Each row of a before or after table is a point. The points were changed in one or more steps. Then noise was added and the rows were shuffled. The steps act on how far a point lies along the listed directions, d1 being the first. Name the steps. A step turns or swaps two directions, mirrors them in a line or flattens them onto one, adds a multiple of one to another, or multiplies one. Angles are multiples of 10 degrees, from the lower direction toward the higher: turns from -170 to 170, lines from 10 to 170 but not 90. Use the fewest steps. Two steps may share a direction if one is a turn and the other turns, adds or multiplies; they go together, in the order done. Otherwise the lowest direction goes first.

Directions:
(1): 0.54	-0.10
(2): 0.10	0.54
Before (9 x 2):
0.59	0.13
-0.55	0.23
-0.55	-0.39
0.15	0.27
-0.07	0.35
-0.40	-0.09
0.58	0.49
0.31	0.43
-0.40	0.39
After, 9 rows:
-0.14	-0.75
-0.12	0.40
-0.54	0.15
-0.33	-0.11
-0.15	-0.27
0.05	0.68
-0.22	-0.47
0.19	-0.58
-0.48	0.34
Steps: mirror d1 and d2 in the line at 160 degrees

Directions:
(1): -0.32	0.05	0.44	0.42	0.18	-0.64
(2): -0.06	0.62	-0.21	0.23	-0.64	-0.09
(3): 0.78	-0.02	0.31	-0.18	-0.21	-0.36
(4): 0.22	-0.07	0.41	0.62	-0.07	0.55
(5): -0.10	0.60	0.50	-0.41	0.24	0.24
(6): -0.38	-0.39	0.41	-0.30	-0.59	0.06
Before, 14 rows:
-0.78	0.65	-0.44	-0.10	-0.22	-0.68
-0.33	-0.17	-0.70	0.74	0.19	-0.15
0.45	-0.23	-0.58	0.56	0.64	-0.64
-0.03	-0.11	0.01	-0.13	-0.47	-0.10
-0.10	-0.30	0.41	-0.06	0.17	-0.25
0.02	0.29	-0.50	0.00	-0.04	0.15
0.23	-0.45	-0.28	0.19	-0.06	0.42
0.01	0.07	0.06	-0.06	-0.07	-0.24
0.78	-0.20	0.34	0.33	0.15	-0.18
0.53	-0.43	1.01	-0.20	-0.85	-0.49
0.14	-0.34	-0.23	0.13	-0.11	0.00
-0.44	0.15	0.23	-0.48	0.26	0.36
-0.45	0.54	0.39	-0.03	0.42	-0.13
0.52	0.32	-0.31	0.60	0.51	0.41
After, 14 rows:
0.04	0.45	0.21	-0.55	-0.23	0.20
0.08	-0.25	-0.12	0.23	-0.25	-0.12
0.17	-0.84	-0.60	-0.04	0.06	0.37
0.45	-0.33	0.14	0.27	-0.39	-0.01
0.40	-0.19	-0.06	-0.21	0.24	-0.11
-0.47	-0.39	0.53	0.57	0.02	-0.13
-0.07	0.23	-0.93	-0.57	0.67	-0.04
-0.63	0.72	0.04	1.07	-0.12	-0.47
0.25	-0.77	0.65	-0.04	0.31	0.38
-0.46	-1.22	-0.14	-0.03	0.16	-0.12
0.08	0.25	-0.25	0.22	-0.03	-0.24
-0.31	0.33	0.02	-0.47	0.29	0.52
-0.50	0.21	0.00	0.10	-0.30	0.11
-0.19	0.10	-0.14	-0.01	0.12	-0.07
Steps: turn d1 and d3 by -100 degrees; turn d2 and d6 by -110 degrees

Directions:
(1): -0.28	0.02	0.07	0.71	-0.11	-0.34	-0.45	0.34	-0.54	0.59	-0.04
(2): -0.36	0.60	0.22	0.38	-0.04	0.07	0.34	0.36	0.57	-0.12	-0.63
Before, 8 rows:
-0.17	-0.18	-0.12	0.23	-0.13	0.04	-0.21	0.14	-0.34	0.54	0.17
0.02	0.03	0.16	0.13	-0.21	0.00	-0.33	0.15	-0.55	0.34	0.03
-0.01	0.07	0.11	0.26	0.01	-0.09	-0.21	0.06	-0.36	0.17	0.00
-0.22	0.21	0.22	0.73	-0.11	-0.22	-0.13	0.17	-0.26	0.30	-0.20
-0.14	0.03	0.01	-0.30	0.10	0.04	0.11	-0.12	0.29	-0.59	-0.09
-0.27	0.24	0.13	0.34	-0.12	-0.32	0.36	0.26	0.38	0.23	-0.31
-0.06	-0.26	-0.14	0.70	-0.14	-0.52	-0.41	0.32	-0.99	0.68	0.07
-0.42	1.15	0.36	0.27	0.11	0.46	0.99	0.54	1.44	-0.75	-0.96
After (8 x 11):
-0.14	0.13	0.00	-0.11	-0.02	0.34	0.39	0.12	0.45	-0.01	-0.18
0.82	-1.17	-0.46	-0.86	0.26	0.04	-0.48	-0.65	-0.95	-0.01	1.39
0.29	-0.36	-0.11	-0.53	-0.03	-0.15	0.32	-0.33	0.17	-0.05	0.42
0.02	0.21	0.16	-0.11	0.08	0.19	0.23	-0.05	0.22	-0.29	-0.24
0.25	0.10	0.06	-0.32	0.07	0.22	0.41	-0.37	0.43	-0.51	-0.03
-0.05	0.39	0.24	-0.20	-0.09	0.25	0.19	0.05	0.21	-0.20	-0.23
-0.21	-0.31	-0.08	0.07	0.05	-0.27	-0.49	0.00	-0.39	-0.07	0.18
-0.03	0.46	-0.03	-0.20	0.00	0.20	0.95	0.13	0.86	-0.56	-0.62
Steps: turn d1 and d2 by 150 degrees
